Each row is a point. Each table stands for the endless flat space through its points: a line for two points, a plane for three, and so on. The two share one point or none. Which?

First, 2 rows:
[[ 1.0  5.2  2.0]
 [ 0.0  1.7 -2.0]]
Second (2 x 3):
[[-0.4  3.4  2.0]
 [-0.7  2.6  2.8]]
They share: no point

First:
[[-0.5  4.4  7.0  4.8 -1.2 -3.8]
 [-2.5 -0.6  2.0 -0.2 -0.7 -2.8]]
Second (3 x 6):
[[-1.3  1.7  4.4  2.1 -0.3 -3.1]
 [-2.9  0.5  2.8  0.9 -2.7 -3.5]
 [-1.6  0.5  4.4  2.4 -1.2 -5.5]]
They share: [-1.7  1.4  4.0  1.8 -0.9 -3.2]

First (3 x 11):
[[-2.0  0.4  0.0 -3.8  3.3  1.4 -1.1 -2.1 -2.8  2.4  0.2]
 [-1.9 -2.3  2.3 -3.3  1.9  1.1 -1.7 -1.7 -1.1  5.9 -0.1]
 [-3.3  0.5  1.1 -3.8  2.5  0.3  0.2 -1.3 -2.9  1.9  1.6]]
Second, 2 rows:
[[-2.3  0.4  1.1 -5.0  1.7  0.4 -2.2 -1.3 -3.0  2.0  1.2]
 [-1.3 -1.4 -0.1 -3.8  2.3  2.4 -0.8 -3.3 -2.2  4.0  0.2]]
They share: no point

First, 3 rows:
[[-4.9 -2.4 -2.0  3.1  2.5 -0.2  0.5  3.8  3.2 -2.0 -3.1  1.6 -1.3 -2.6
  -2.6 -4.0 -3.5 -1.4]
 [-1.9 -2.4 -1.1  4.9  5.5  1.3 -0.4  2.3  4.7 -4.1 -2.5  1.6  0.5 -5.0
  -1.4 -2.2 -2.9 -1.4]
 [-1.3 -1.8 -2.4  2.7  6.1 -0.2  0.7  1.0  5.6 -2.8 -4.3  2.6 -1.3 -4.4
  -2.2 -0.8 -1.1 -2.8]]
Second, 2 rows:
[[-4.7 -2.6 -2.0  3.7  3.9  1.1  0.3  3.2  3.7 -3.0 -3.2  1.1 -1.0 -3.4
  -3.0 -2.7 -3.0 -2.0]
 [-6.3 -3.0 -2.6  3.7  4.7  2.7  0.5  3.0  3.7 -3.6 -3.8  0.1 -1.6 -3.4
  -4.6 -1.3 -2.4 -3.2]]
They share: [-3.9 -2.4 -1.7  3.7  3.5  0.3  0.2  3.3  3.7 -2.7 -2.9  1.6 -0.7 -3.4
 -2.2 -3.4 -3.3 -1.4]

First:
[[-0.9  2.2  0.5  3.0  0.5 -3.5  2.5 -2.2  0.1  0.1 -3.5 -2.0  2.8 -2.4
   1.4  4.1  2.1  3.1  2.6  0.5  3.0  2.7  2.0  1.6]
 [ 2.2  1.5  1.9  5.9 -1.8 -5.7  4.1 -4.8  2.1  2.6 -2.0 -4.0  3.4 -5.0
   4.4  4.9  0.8  2.4  4.9 -1.3  0.7  1.4  2.2 -2.2]
 [-4.1  0.6  3.7 -1.0  3.3 -1.5  1.7  1.8  2.1 -1.9 -1.1  0.8  5.2 -0.8
   0.2  1.3  2.9  3.9  3.4  2.9  3.4  5.9  1.6  5.6]]
Second:
[[-3.1 -2.2  0.2  1.9  3.0  0.8  0.8 -0.8  3.5 -1.3 -5.0  0.3  4.7 -2.8
  -1.2  1.6  5.5 -1.5  4.8  5.0  9.1  4.9  2.1  2.3]
 [-4.2  0.8 -0.5  4.2 -1.4 -0.8  2.7  1.3 -2.1  1.4 -3.2 -1.0  1.2 -4.8
   2.2  5.6  1.2  3.2  3.3 -1.8  2.3  4.9  4.2  1.9]
 [-1.0  3.3  1.7  1.9  1.0 -4.8  2.5 -1.4  0.3 -0.3 -2.0 -2.2  3.9 -1.0
   1.3  3.9  1.9  4.9  1.8  0.2  1.2  3.0  1.7  2.4]
 [-3.2  0.8  0.1  3.2  0.2 -1.6  2.1  0.3 -0.1  0.4 -3.2 -1.2  3.0 -3.2
   1.0  4.4  2.6  2.6  3.1  0.2  3.5  4.5  3.2  1.9]]
They share: [-1.7  1.8  1.3  2.0  1.2 -3.0  2.3 -1.2  0.6 -0.4 -2.9 -1.3  3.4 -2.0
  1.1  3.4  2.3  3.3  2.8  1.1  3.1  3.5  1.9  2.6]

First (3 x 24):
[[-2.0  1.7 -4.0  0.6  1.1  1.0 -0.1 -0.3 -5.3  0.5  3.9 -2.1  0.0  4.8
  -1.1  2.7 -3.1  3.1  1.4 -4.7  1.9  4.6  2.6  0.0]
 [-3.2  0.5 -3.1 -3.3  1.7  1.3 -4.6  1.5 -0.8  3.2  1.5  3.6 -4.5 -1.5
   3.7  2.7 -3.1 -1.4  0.8 -1.7 -2.3  0.1 -1.9  3.3]
 [-1.1  2.6 -4.8 -3.1  1.9  2.9 -3.1 -1.4 -1.8  3.6  0.7  3.0 -2.5  0.4
   0.3  5.2 -4.1 -1.4  3.6 -2.2  0.8  1.6 -0.4  0.9]]
Second:
[[ 0.3  2.9 -5.4  0.7  1.0  2.8 -0.3  1.5 -0.4 -3.2  2.8  0.2 -2.6  1.6
   3.6  4.3 -8.2 -0.2 -1.4 -0.9  3.2  0.1 -1.6  5.3]
 [-2.0  1.1 -4.6  0.9  3.7  2.9 -0.7 -0.3 -0.2  0.3  4.7  2.6 -1.0  0.7
   3.6  1.7 -3.5 -1.8  0.0 -3.8 -1.6  3.9 -1.3  3.8]
 [-1.0  0.7 -2.2 -4.3  1.1 -0.9 -2.3  2.5 -5.4  5.7  2.1  0.2 -0.2 -1.1
   0.4  1.3 -1.3  1.4  4.4 -6.4 -3.2  3.5  3.3  0.0]
 [-2.9  0.7 -2.9 -5.0  2.7  0.0 -4.0  0.5 -5.3  7.7  1.9  1.3 -0.9  0.7
  -0.8  1.9  0.8  1.0  4.2 -6.2 -4.6  3.3  2.8 -0.7]]
They share: no point

First:
[[-0.6 -4.1  3.3  3.2 -2.5 -2.8  0.2  5.0 -1.3  1.6 -4.0  3.9  0.4  0.1
  -3.7 -1.7  0.6 -2.7  4.3  2.8  2.3 -3.1 -4.8 -3.9]
 [-0.4 -4.6  3.7  3.6 -3.1 -2.8  0.6  5.8  0.2  0.5 -1.0  2.1 -0.8 -0.3
  -5.0 -2.3  0.8 -4.4  2.3  0.9  3.5 -2.8 -5.7 -3.9]
 [-2.4 -6.0  4.5  3.2 -1.9 -3.2  1.0  7.0 -1.2 -0.1 -3.0  3.3 -2.4 -0.3
  -5.6 -0.3 -1.2 -4.2  4.3  1.1  2.7 -4.2 -6.7 -3.9]]
Second (3 x 24):
[[ 2.0 -2.8  2.0  2.2 -3.1 -2.1  0.7  3.9 -1.3  2.2 -4.8  3.4  1.3  0.5
  -5.0 -2.2  2.1 -1.8  3.7  3.7  1.6 -1.4 -3.6 -3.2]
 [-2.5 -3.1  2.6  4.0 -4.6 -1.5 -2.0  3.3  2.0  3.7 -2.4  7.0  1.6 -0.1
  -0.2 -5.5  3.0 -3.0  5.8  5.5  3.7 -1.7 -4.5 -5.3]
 [ 1.5 -2.4  1.7  2.1 -2.7 -1.7  0.8  4.3 -0.5  1.9 -4.6  3.6  0.5  0.5
  -4.0 -2.9  2.0 -2.2  3.4  3.8  1.4 -2.4 -3.5 -3.8]]
They share: no point

First (4 x 24):
[[-3.1 -2.3 -5.8 -1.4 -2.4  3.4  0.5 -3.1 -1.2 -6.6 -4.4  4.8  5.7 -2.2
  -3.4 -2.8  0.6  2.8  3.5 -0.5  1.0 -0.6  2.6  0.7]
 [-2.7 -5.2 -3.6 -4.0 -0.1  5.0  0.6 -0.7 -5.1 -2.4 -1.8  3.0  5.7 -0.4
  -2.7 -0.4  1.2  3.4  1.5 -3.2 -2.6 -2.4 -0.2 -1.9]
 [-0.4 -2.1 -2.5 -1.9  0.8  3.7  2.4 -4.8 -3.2 -4.0  0.1  0.4  2.9 -1.9
  -4.2 -4.0 -1.8  4.1  4.1  0.3  0.7 -4.4 -1.7 -2.9]
 [-1.3  0.9 -6.0 -0.4 -2.0  2.0  3.5 -6.9  0.8 -7.8 -3.8  1.6  3.3 -4.4
  -3.0 -5.2 -1.8  1.8  3.9  2.3  4.0 -1.8  2.4  0.7]]
Second (3 x 24):
[[-2.7 -2.0 -1.2 -0.6  0.4  3.5  2.2 -5.5 -2.2 -4.3 -2.2  2.4  0.9  0.6
  -2.5 -3.5 -2.3  5.8  5.4 -0.8 -0.8 -1.2 -0.6 -3.3]
 [ 0.3 -3.4 -5.2 -4.0  0.0  4.3  1.6 -2.1 -4.4 -3.7  0.4  0.4  6.7 -4.0
  -4.9 -2.7  0.5  1.6  1.4 -0.2  1.0 -5.8 -1.0 -1.1]
 [-1.6 -2.6 -2.6 -1.5  0.5  3.9  1.8 -4.2 -3.0 -4.3 -1.6  1.8  3.0 -0.7
  -3.2 -3.0 -1.6  4.3  4.0 -0.8 -0.3 -2.6 -0.5 -2.7]]
They share: [-1.2 -2.7 -3.2 -2.3  0.2  3.9  1.9 -3.8 -3.3 -4.0 -0.9  1.4  3.8 -1.7
 -3.7 -3.1 -0.9  3.7  3.4 -0.5  0.1 -3.5 -0.8 -2.2]
